Rows are points. Each copy is the shape, with its points in the same order, turned, moved and blurred by noise. Some copies are also mirrored. Which?

Shape, 8 rows:
[[ 15   5   6]
 [ 43 -15 -38]
 [-32   6  -3]
 [ 13   3  13]
 [-15  25  21]
 [ -1 -13  -4]
 [ -4   0  14]
 [  8  -8 -10]]
Copy 1 (8 x 3):
[[  4   7 -18]
 [ 60   2  -6]
 [-23   4  23]
 [ -3  12 -20]
 [-30  -3 -13]
 [  9  19   5]
 [-12  18  -7]
 [ 15   9   1]]
Copy 1 is: only turned
Copy 2, 8 rows:
[[-14  -3  21]
 [-42  48  16]
 [ 14  -2 -22]
 [ -7   3  20]
 [  6 -32   0]
 [  3  14   4]
 [ 11  -3   9]
 [ -6  18   8]]
Copy 2 is: only turned

Shape (8 x 3):
[[-14  18  -5]
 [ -4 -24   9]
 [-10  14  19]
 [ -6 -26 -17]
 [-43  14  40]
 [-11  16   1]
 [  8   3   7]
 [-10  17   2]]
Copy 1, 8 rows:
[[ 10 -24 -10]
 [ -4  20 -14]
 [-12 -19 -20]
 [ 22  21  -4]
 [-15 -25 -60]
 [  3 -22 -12]
 [-11  -5  -1]
 [  1 -21 -12]]
Copy 1 is: mirrored
Copy 2 (8 x 3):
[[  0 -16 -17]
 [ -5  28  -7]
 [ 20  -2 -11]
 [-28  20 -12]
 [ 43   7 -42]
 [  6 -11 -13]
 [  4   2   5]
 [  6 -12 -13]]
Copy 2 is: only turned

Shape:
[[ -7  11  -4  -4]
 [-12 -13  11   7]
 [-13 -11   4  17]
 [ 51  -9 -10  13]
 [-12 -23   0 -25]
 [-19   7  -4   4]
 [ -6 -23  -1  -2]
 [-14  28  29 -31]
 [ -2 -20  -4  12]
 [ -5 -19  12   2]]
Copy 1:
[[ -5   9  -4  -5]
 [ -5 -18  15 -10]
 [-11 -20   8 -22]
 [-29 -28 -30  32]
 [-22   6  31   7]
 [ -3   5  -2 -19]
 [-25  -8  21   1]
 [ 33  26  15  15]
 [-19 -16   9  -5]
 [ -7 -15  15  -3]]
Copy 1 is: mirrored
Copy 2, 10 rows:
[[-15 -18   2  -1]
 [-11  10   7  -9]
 [ -3   7  13 -17]
 [ 25   3 -42   4]
 [-17  10  12  23]
 [-11 -15  16  -7]
 [ -5  16   9   6]
 [-60 -20  -4   0]
 [  3  10   8  -5]
 [-11  18   2  -2]]
Copy 2 is: mirrored
Copy 3 (10 x 4):
[[  9  15   1   4]
 [ -4  -4 -16  -7]
 [-14  -1 -11  -9]
 [  1 -32  44   3]
 [ 24  -2 -16 -25]
 [ -2  19  -8  -1]
 [  5  -7  -8 -20]
 [ 37  17 -27  30]
 [ -7  -8  -1 -17]
 [  2 -13 -14  -9]]
Copy 3 is: mirrored
Copy 4:
[[ 13   9 -10 -10]
 [ -9  16   0   4]
 [ -5  15  -5  14]
 [-10 -49 -14   5]
 [-24  19 -16 -22]
 [ 12  18 -12   1]
 [-19  10 -14  -2]
 [ 20  20  17 -43]
 [-14   4 -13  10]
 [-18  10   0  -1]]
Copy 4 is: only turned

Shape:
[[-24  -9  20   6]
 [-24  14 -24   8]
 [ 23  21  17  -1]
 [ 60 -11 -21  -1]
 [ 14  13  -3  -5]
 [ -4 -21 -20  18]
 [-13 -38 -12  -6]
 [  5  19 -16  -2]]
Copy 1:
[[ 18  19  -3  17]
 [-33  17  -8  14]
 [ -1 -28  16  -5]
 [-15 -36 -19 -52]
 [-13 -10   7 -11]
 [ -9  12 -36  -7]
 [  6  33 -25 -21]
 [-28  -3   5  -4]]
Copy 1 is: mirrored
Copy 2 (8 x 4):
[[ -5  25 -17  24]
 [  1  38   9  -8]
 [ 20 -15 -24   2]
 [-20 -48   2 -19]
 [ 14  -5  -1  -4]
 [-29  13   4  -2]
 [-37  13  20  26]
 [ 10   2   2 -10]]
Copy 2 is: only turned
Copy 3:
[[ -4  16  31  20]
 [-17  22 -18  11]
 [ -2   0  24 -28]
 [ 26 -41 -11 -34]
 [  4   6   2 -15]
 [  2 -13 -12  20]
 [ 28   5   1  32]
 [ -2  14  -9 -14]]
Copy 3 is: mirrored
Copy 4:
[[-20  19 -11  19]
 [-14  31  22 -20]
 [ 34  -1   3  -4]
 [ 22 -50  41  -8]
 [ 14   2  11 -12]
 [-22   4  27   7]
 [-38 -11   9   3]
 [  8  10  21 -22]]
Copy 4 is: mirrored

Shape (11 x 6):
[[ -1   1  -4  -7   0  15]
 [ -2  11   3   5  -6   7]
 [ 26 -35 -12 -13 -34   6]
 [  2  18  13  15 -11  -3]
 [ -2 -28   4 -22   5 -24]
 [  4  23  -5   6 -10  -5]
 [  0  -3   7  21   4  -8]
 [ 41 -13 -10  -2  14  11]
 [ 24  17  -2  11   9   5]
 [-19 -50 -33 -17  -1  -1]
 [-17 -12  24  28   7  23]]
Copy 1 (11 x 6):
[[ -2  -2 -10  17  -3 -14]
 [ -2  -7   3   6   7  -8]
 [ 16  -2 -43 -11 -30 -21]
 [ -4 -19  16 -14  13  -2]
 [-28  -5 -16   0 -42 -13]
 [  0  -7  19  -4   5 -26]
 [ -2   7  10 -10 -11   5]
 [ -7  29 -34  -8   0 -13]
 [ -9  12  -2 -11  19 -10]
 [ 11  15 -21  27 -60 -15]
 [ 10  -6   0   9   0  37]]
Copy 1 is: mirrored
Copy 2:
[[ -4  -9  -3   1  -5  10]
 [ -5  -3 -13   3  -2  -3]
 [-23  25  35  -3  12  16]
 [ -2   9 -21   3   2 -20]
 [ 16 -12  32   9  24  -3]
 [ -5   3 -23  -7  13  -7]
 [ 10   8 -10  23   9  -8]
 [ 21  25   8  -2  -1  32]
 [ 15  17 -22  -4  -2  10]
 [-15 -20  36  29  31  31]
 [  0  -2  -6  41 -26  -8]]
Copy 2 is: mirrored
Copy 3 (11 x 6):
[[  6   6 -11   2   7  17]
 [ 13  -3  -6  -4 -12  14]
 [ 13  23  -1  48  11 -16]
 [ 10 -19  -1  -3 -23  11]
 [-14  13  -5  -5  10 -24]
 [ 13  -8 -19  -4 -26  11]
 [  4 -25 -11   0  -5  -1]
 [-20  -4 -26  38   7  15]
 [ -7 -17 -20  13 -15  19]
 [ 14  25 -23   3  43 -26]
 [ 17 -35  10  -7  19  15]]
Copy 3 is: only turned
Copy 4, 11 rows:
[[  9   3  -7   9  -7  -6]
 [  4 -11  -8  11   5 -10]
 [ 30   3 -11 -23  11  34]
 [  0 -22  -5  13  19 -17]
 [ -4  18  25   1  13  22]
 [-11 -21 -14   6   8  -8]
 [  3 -16  18  -1  12 -15]
 [  8  18 -10 -33   4 -12]
 [ -5  -5 -14 -12   8 -27]
 [ 17   9  29  -9 -31  38]
 [ 34 -10  23  20   4 -31]]
Copy 4 is: mirrored
